Rows are points. To make a cloud, some directions were put in groups of two or more. Within a group, all points are equally far from the middle, so they leave a hole (a ring in 2 directions, a hollow ball in 3). The other directions are filled evenly. Then the cloud was stretched, turned, moved and blurred a little. Count the holes, and give their numbers of directions, smallest first.

Cloud (22 x 3):
-0.4	0.3	-6.2
0.4	-6.8	0.6
0.5	-2.8	4.4
0.2	2.7	3.1
1.5	-0.4	-6.3
-4.4	0.7	-3.3
2.5	0.7	2.0
-1.8	-0.2	5.2
-0.9	-2.1	-5.7
-2.8	-1.7	-4.7
-0.5	1.2	4.4
-4.8	-2.7	-1.9
-1.1	-0.6	5.1
-1.4	2.1	-5.6
1.7	3.5	-4.8
-0.9	-5.8	3.4
1.5	0.6	-6.3
2.0	-5.2	-3.6
1.7	-1.6	3.4
-0.2	-4.5	4.1
-3.5	4.9	0.3
-1.6	-4.9	4.3
Holes: 1 (3)

Cloud (19 x 3):
-1.6	0.5	4.4
4.8	-0.4	5.9
5.3	2.5	3.3
-4.8	2.6	-0.4
1.2	4.7	3.6
2.6	-4.5	-2.2
0.6	-5.2	-1.7
3.2	-5.3	0.3
-3.4	-3.2	-1.2
1.3	-4.5	-2.8
-0.4	-2.2	-4.3
-4.4	0.5	1.3
3.2	-0.8	6.0
2.0	-0.2	-3.4
4.2	-5.0	0.8
4.3	-4.8	2.2
1.2	-0.1	5.8
1.0	0.7	5.8
0.0	-5.1	-1.8
Holes: 1 (3)

Cloud (20 x 3):
0.6	6.2	-0.5
-0.4	4.7	0.7
3.5	3.0	-5.5
-3.5	-6.0	-4.1
0.5	-2.6	-0.4
-4.1	-2.4	-2.6
-2.1	-3.0	-4.1
-1.9	-2.4	-6.5
-2.1	1.0	1.5
-1.9	3.8	0.9
-2.1	-5.4	-6.4
0.2	-0.9	0.5
2.3	-4.7	2.9
4.2	0.7	-3.8
-4.5	-0.1	-1.2
3.5	-1.6	1.1
4.1	-6.5	1.1
0.9	-3.5	1.2
-2.9	4.3	-2.0
-1.4	-1.3	-7.7
Holes: 0

Cloud (31 x 4):
-1.9	-1.7	-3.3	4.0
4.6	3.6	3.3	3.5
-1.4	-1.3	1.0	7.7
1.2	0.4	6.6	2.7
1.7	2.3	-0.3	-1.4
-0.7	3.4	3.5	5.5
1.8	2.9	-0.8	-1.0
-1.5	-5.3	-1.8	0.0
0.3	-2.5	0.0	-2.9
-2.9	-5.2	2.7	4.1
2.5	3.2	-0.6	-0.7
0.2	-4.8	-1.2	-1.3
0.9	3.4	3.6	6.9
3.6	-4.7	-0.8	2.0
-2.2	1.9	-2.5	3.8
0.9	-4.5	-2.9	1.3
1.9	-4.7	5.3	4.7
-0.3	3.5	4.1	5.4
-2.8	-5.1	-0.5	-0.5
0.7	0.6	0.1	-2.7
-2.2	3.3	2.4	4.4
3.3	-1.6	2.5	8.7
4.0	-3.7	3.4	1.0
1.5	-4.6	5.5	4.4
3.8	-0.1	5.1	1.0
0.8	-4.0	3.1	7.6
3.9	-3.6	3.5	0.8
3.9	3.7	3.4	6.3
2.3	-3.4	-3.2	2.6
4.1	2.9	1.6	0.5
-3.4	-4.6	3.5	2.0
Holes: 2 (2, 2)

Cloud (30 x 4):
-0.6	3.8	1.4	-2.2
3.6	-4.6	-3.1	-4.4
-2.8	0.4	-6.4	-6.6
3.8	-0.4	0.1	-0.9
1.3	5.1	-2.7	-2.3
-3.8	-0.1	-5.2	-7.3
-0.7	-3.9	2.2	5.7
-0.9	0.6	-3.3	-5.8
2.5	-2.4	-0.4	-2.1
-6.3	-2.1	-0.4	-2.3
-2.4	0.0	3.6	-4.2
-2.6	1.9	-6.9	-7.1
-1.3	-5.1	-2.8	-3.0
4.6	0.3	0.6	0.5
-1.9	-3.4	-0.9	-6.0
-5.6	-1.1	-4.8	-6.5
-4.1	3.5	-1.6	-0.1
-1.8	-2.6	3.1	-3.5
3.0	-1.2	-1.5	-2.3
-5.8	-4.4	-1.6	-3.9
-2.8	-0.5	-1.0	0.7
4.4	-5.4	-1.9	-1.5
-2.9	-7.0	1.0	-0.5
-4.9	-5.8	0.5	0.3
3.1	-0.4	1.4	6.0
-0.8	-4.6	-0.3	2.0
0.1	1.0	-4.8	0.8
1.7	-3.5	-2.4	2.2
-1.0	-2.8	3.4	-1.1
-0.9	3.0	-0.5	1.9
Holes: 0
